Every row gives one point. To make a cloud, some directions were put in groups of two or more. Within a group, all points are equally far from the middle, so they leave a hole (a ring in 2 directions, a hollow ball in 3). The other directions are filled evenly. Then the cloud was stretched, turned, moved and blurred a little. Count the holes, and give their numbers of directions, smallest first.

Cloud (21 x 3):
0: -.39 -.42  .39
1: -.70 -.01 -.23
2:  .49 -.07  .08
3:  .19  .43  .02
4: -.25  .12 -.64
5:  .50 -.16 -.26
6:  .35  .15 -.45
7: -.04 -.69 -.37
8:  .25  .33  .18
9: -.40 -.55 -.43
10: -.25 -.27  .50
11: -.46 -.59 -.33
12: -.34 -.55  .32
13: -.08  .49 -.33
14:  .05 -.56  .35
15:  .07  .48  .07
16: -.09 -.45 -.62
17: -.70 -.18  .09
18:  .45 -.06  .18
19:  .09 -.61  .28
20: -.31 -.72 -.25
Holes: 1 (3)

Cloud, 28 rows:
0:  .27 -.20  .36  .50
1: -.03  .02 -.38  .41
2: -.05 -.06 -.52  .13
3: -.06  .68 -.31 -.26
4: -.15  .31 -.02 -.80
5:  .35  .21  .44 -.67
6:  .56 -.03 -.40  .27
7:  .00  .64 -.32 -.41
8:  .39  .54  .55  .12
9:  .14 -.12  .18  .63
10: -.20  .16 -.22  .47
11:  .09  .33  .51 -.65
12: -.28  .45 -.37  .00
13: -.26  .38 -.42 -.24
14:  .06 -.45 -.32 -.32
15: -.10  .39  .60 -.51
16: -.23  .66 -.20  .08
17:  .13 -.30  .41  .39
18: -.01  .33  .15 -.84
19:  .31  .53  .63  .00
20: -.26  .65  .46  .13
21:  .19  .70 -.28 -.36
22: -.23  .59  .58  .00
23:  .19  .81  .24  .14
24: -.16  .09 -.10  .56
25:  .28 -.04 -.14  .61
26:  .46  .51 -.27 -.50
27: -.09  .06 -.23  .53
Holes: 2 (2, 2)

Cloud, 47 rows:
0: -.52 -.37 -.66 -.47  .06 -.01
1: -.27 -.23 -.79  .13  .42  .21
2:  .35  .39 -.67  .63 -.03  .07
3: -.44 -.80 -.43  .15 -.05  .19
4:  .31 -.27 -.51 -.07 -.68 -.30
5:  .32 -.22  .22 -.73 -.04  .31
6:  .62 -.27 -.16 -.52 -.35 -.19
7: -.27  .06 -.73 -.56 -.22 -.29
8: -.32  .22 -.64 -.57  .03 -.39
9: -.03  .09  .33 -.54 -.34 -.32
10:  .59  .61 -.13 -.41 -.14  .06
11: -.40  .33 -.09  .72 -.02 -.07
12:  .36 -.39  .32 -.10  .03 -.45
13:  .24 -.27  .12  .29 -.35  .69
14:  .55 -.59 -.05  .21  .23  .08
15: -.43 -.33  .21 -.13 -.33  .40
16:  .19  .50 -.32 -.11 -.11  .70
17:  .51 -.29  .30 -.22  .38 -.13
18: -.32  .14  .14  .66 -.21 -.08
19: -.17 -.60 -.59 -.50 -.17  .29
20:  .21  .49  .11 -.62  .34 -.02
21:  .09 -.02  .31 -.02  .64  .13
22: -.02 -.65 -.33 -.01  .01 -.67
23: -.34 -.84 -.41  .26  .06  .02
24: -.10 -.31 -.63 -.20  .16 -.72
25:  .15 -.49  .06  .17 -.25 -.58
26:  .13 -.39 -.14 -.02 -.74  .53
27:  .50  .68 -.13  .36  .07 -.18
28:  .29  .44 -.53  .18 -.29  .62
29: -.35 -.29 -.80  .48  .19  .12
30: -.16  .61 -.46 -.50  .10 -.33
31:  .65  .01 -.52  .53 -.14  .12
32: -.32  .16  .22 -.05  .36  .41
33:  .39  .18 -.53 -.12  .61 -.27
34: -.16  .06  .28  .09  .40  .45
35: -.20  .23 -.25  .21  .77 -.01
36:  .23 -.52 -.14 -.71 -.33 -.20
37: -.12 -.67 -.09  .38 -.02 -.46
38:  .45  .14  .04 -.42  .61  .05
39:  .06 -.37 -.47  .08 -.82  .31
40:  .60  .22  .25 -.52 -.09 -.11
41:  .04  .59  .11 -.29  .19 -.55
42: -.25  .70 -.35 -.28 -.18 -.36
43:  .52 -.13 -.16  .53  .09  .52
44:  .72  .13 -.44 -.40 -.25 -.09
45:  .25 -.79 -.27 -.10  .24  .29
46: -.01 -.50 -.34 -.67 -.51  .07
Holes: 2 (3, 3)
